Each row is a point. Examples show where two turns around zero, p and q, send a point. Write where each new point lands after one turn and then the other. Backwards means that the second turn is done in reverse. Each puzzle has new turns, and all numbers are rounded.
In the rows, zero is written as 128.

Turn p:
[148 145] -> [141 151]
[156 105] -> [162 117]
[72 96] -> [87 78]
[139 155] -> [129 157]
[125 140] -> [121 138]
Turn q:
[143 126] -> [139 138]
[95 92] -> [134  80]
[146 166] -> [111 166]
Where do these land?
p, then q: [148 164] -> [101 159]
q, then p: [117  80] -> [170 102]
p, then q: [118 140] -> [113 123]

Turn p:
[103 147 155] -> [114 122 167]
[108 160 123] -> [ 93 133 141]
[ 97 140 136] -> [107 112 149]
[142  98 111] -> [148 119  98]
[190  94 114] -> [179 153  84]
Turn q:
[110 106  99] -> [125  90 142]
[ 81 149 120] -> [ 97 102  95]
[147 111 163] -> [122 163 153]
[174 146 130] -> [168 157 122]
Where do these land?
p, then q backwards: [131 149 111] -> [116 137 151]
q, then p backwards: [112  55 117] -> [ 70 141 175]
q, then p: [119 158 143] -> [ 98 128 110]
p, then q backwards: [149 150 141] -> [149 124 154]

Turn p:
[ 86 106  72 121] -> [130  78 122 182]
[119 128  87 139] -> [136 122 122 170]
[113 145 204 106] -> [ 80 130 136  62]
[142 127 135 155] -> [136 151 147 130]
[154 150 136 123] -> [132 154 110 113]
[154 113 134 124] -> [154 132 130 111]
Turn q:
[160 110 141 144] -> [149 140 144 159]
[ 87 161 158 145] -> [ 98 148 157  85]
[123 138  94 125] -> [126 131  93 119]
[160 134  94  74] -> [170  86  89 123]
[110  97 152 152] -> [ 97 136 156 153]
Where do these land?
q, then p: [156 137 164 111] -> [148 142 138  86]
q, then p: [ 88  95 112 140] -> [ 97 106 149 163]
p, then q: [140 147 144 156] -> [133 136 139  91]
q, then p: [112  88  63 143] -> [123 123 136 207]
q, then p: [124 159 130  85] -> [160  96 111 105]
q, then p: [147 142 155 133] -> [129 147 124  97]

Turn p:
[ 98 145 120 156 126 141] -> [102 159 121 147 119 120]
[137 113 141  83 102  89] -> [129  83 135  81 113 144]
[122 108 172  97 124 115] -> [126 104 173  99 123 128]
[150 119 117 137  83 143] -> [158 133 114 132  87 141]
[101 123 117 124 156 146] -> [107 140 140 149 152 144]
[131 168 107 155 147 161] -> [133 179 103 148 149 118]
[158 121 123 145 157 100] -> [141  98 111 140 151  99]
Turn q:
[126 134 163 181  85 130] -> [123 137 146 186  92 100]
[ 95  97 129 119  73 131] -> [107  89 134 128 118  72]
[134 146 153 142 135 118] -> [122 158 131 146 124 133]
[124 113 124  95 169 124] -> [122 134 137  86 155 147]
[119 125 111 142 135 119] -> [125 113 130 140 141 140]
[124 144  99  96 156 150] -> [127 117 103  88 127 161]
[132 138 108 104 100 112] -> [133 118  92 124 140 105]
[169 127 137 145 171 140] -> [164 157 150 125 126 166]
Where do these land?
p, then q: [112 109  95 125 119 142] -> [130 104 136 137  94 139]
q, then p: [106 225 155 111 152 140] -> [ 89 204  85 128 111 176]
p, then q: [135 121 167 182 128 139] -> [128 158 124 179 150 103]
p, then q: [128 112 133 122 111  84] -> [126 102 144 112 144  95]
p, then q: [132 126 102 106 112 119] -> [140 102 126 106 114 130]
q, then p: [138 118  95 122 130 111] -> [144 111 128 148 154 132]
p, then q: [140 113 152 153 159 144] -> [134 162 149 158 144 135]
p, then q backwards: [118 112 143 125 134 134] -> [120 111 136 143 134 130]
p, then q: [143 116 110 105 107 138] -> [154 118 127 111 102 125]

Turn p:
[144  82 172 134 106 167 134 119] -> [161 151 184 152 103 120 146 138]
[117 131  93 149 112  82 125 116] -> [124  93  95 112 107 113 115  99]
[148 130 124 160 135 123  98 116] -> [131 151 109 144 118 104 108 108]
[137 130 143  99 127 103 118 145] -> [116 143 125  92 122 125 136 146]
[172  87 161 135 139 166 157 108] -> [171 156 151 171 120 116 172 146]
[ 66 146 127 133 152 114 110 141] -> [ 92 107 141 106 171 118 103 106]
[ 87 157  94 103 139 131  93 171] -> [ 82 111 122 106 158 143  74 152]
[158 133 158 134 114 143 132  72] -> [180 163 130 136 118 141 146  99]
[141 122 106 100 156 103 124 102] -> [155 124  90 105 148 111 132 142]
[ 93 142  80  90 128 121 111 143] -> [116  91 112  97 149 145  87 153]
[144 149 149 172 100 155 207 177] -> [ 79 117 148 188  94 172 188 120]
Turn q:
[ 81 117 125 133 106 104 140 136] -> [ 98 126 164 122 100 151 119 124]
[126 128  86 135  98 148  70 107] -> [160 144 138  78 149 130  77 126]
[174 105  94  91 121 135 136  66] -> [127  99 110 115 193 108 112  73]
[101 152 136  95 124 144 181 148] -> [ 86 160 123 126 109 131 175 104]
[158  94 108 127 170 149 151  98] -> [134 122 106 169 183 140 125 102]
[153 148 135 135 142  90  99 160] -> [127 115 110 134 110  95 112 178]
[122 143 146 171 117 143 126 117] -> [169 138 152 138 108 126 133 123]
[167 168 128 157 139 134 155 153] -> [145 152  97 165 100  89 134 124]
[120 108 169 141 115 116 145 181] -> [120 108 114 141  70 158 148 145]
[ 79 117 153  94 148 116  78 114] -> [114 115 166  92 159 151 146 179]
Where do these land?
p, then q: [ 91 116 173  90 152  99 106 115] -> [ 85 106 118 125 158 103 177 154]
p, then q backwards: [185 115 155 158  77 127 106 136] -> [107 169 128 173  99 134 158 176]
q, then p: [103 154  92  86 167 119  82  93] -> [ 79 150 124  93 195 109 140 144]
p, then q: [167 149 119 154 127 124 179 166] -> [121 167 152 148  94 157 111  85]
q, then p backwards: [102 161 108 163  94 134 136  89] -> [110 107 178 149 106 138  93 103]
p, then q: [114 153 117 163 126 153 138 160] -> [155 147 168 136 124 162 123 134]
p, then q: [137  87 134 147 125 109 125 139] -> [110  96 142 126  97 119 118 125]
q, then p: [150 116 126 120 158 161 156 128] -> [135 109  97 167 148 128 130 114]
q, then p backwards: [102 100 129  71 126 127 125 126] -> [ 97 166 136 102 134 108 149 155]

Turn p:
[106 156  77 104 129 141  91 136] -> [148 165 180 115  98 124 150 134]
[160 145 171 148 106 131 135 103] -> [ 91 124  82 159 121 130 128 144]
[128 157 126 108  88 146  87 131] -> [123 153 132 122  93 103 157 166]
[119 136 109 145 166 125  88 167] -> [154 159 166 146 157  99 136 114]
[128 173 114  67 146 159 112 151] -> [123 127 200 135  96 109 124 165]
[184 103 131 146 111 129 146 123] -> [147 123  81 149 136 149 102 152]
[101  91 155 123 123 122 183 129] -> [109  82 110  86 152 139 107 114]
[ 99 133 114 184 132 133 113 150] -> [124 180 129 118 167 119 137 106]
[160 114 122 154 136 116 163  84] -> [128 120  92 151 124 177 106 106]
[ 95  57 170  99 163 121 161 108] -> [129  53 115  95 130 108  89  75]
[127 142 120 131 109  86 129 127] -> [132 122 122 131 136 149 170 130]
Turn q:
[108 113 118 119 114 157 137  90] -> [ 93 161 122 132 144 152 142 126]
[141 125 148 124 138 105 146 167] -> [143  99 111 129 125  94 108 142]
[100 128 181 102 158 148  75 106] -> [124 125 156 124 120 145 185 195]
[156 128 131 112 133  76 153 114] -> [122 102 149 164 149 107  93 126]
[ 99 151  78 127 109 148 148 122] -> [118 150 105 121 121 178 103 102]
[111 140 128  51 123 115  76 161] -> [ 96  97 160  93  74 142 107 178]
[104 132 120 150 102 162 161 133] -> [125 159  77 131 122 141 131 109]
[192 146  82 129 147 149 158  80] -> [148 186 165 136 179 133  82 104]
[110 123 167 147  86 117 106 162] -> [122 108 106 136  74 101 161 123]
[135 132 136 163 144 107 122 132] -> [159 107 132 137 135 119 142 113]
[153  90 119 184 154 125 126 143] -> [159 116 123 103 164  94 152  91]
Where do these land?
q, then p: [125 106 140 176 108 144 106 120] -> [103 107 121 126 121 182 125 123]
p, then q: [157 105 116 118 133 151 116 123] -> [135 131 155 119 102 109 127 107]
p, then q: [119 160 156 126 116  84  97 112] -> [120 123  80 160 158 131 115 101]
p, then q backwards: [121  98 162 129 155 176 120 147] -> [180 110 119 107 121 111 159 156]
p, then q: [145 173 136 138 142 152 144 141] -> [157 112 103 123 106 143 162 137]
q, then p backwards: [151 140 130 106  75 133 119 137] -> [121 146 132 118 138 174 105  97]
q, then p backwards: [147 112  85  86 150 131  98 155] -> [ 86 113 116  98 125 166 165 149]
q, then p: [ 94 137  87 148 107 119 145 129] -> [131 159 121 112  83 137 108 111]
q, then p: [137 103 138 176 133 115 196 157] -> [186 141 136 159 122 176 137  85]
q, then p: [ 83 145 130  76 161  74 139  59] -> [114 166 123 106 179  62  66  96]
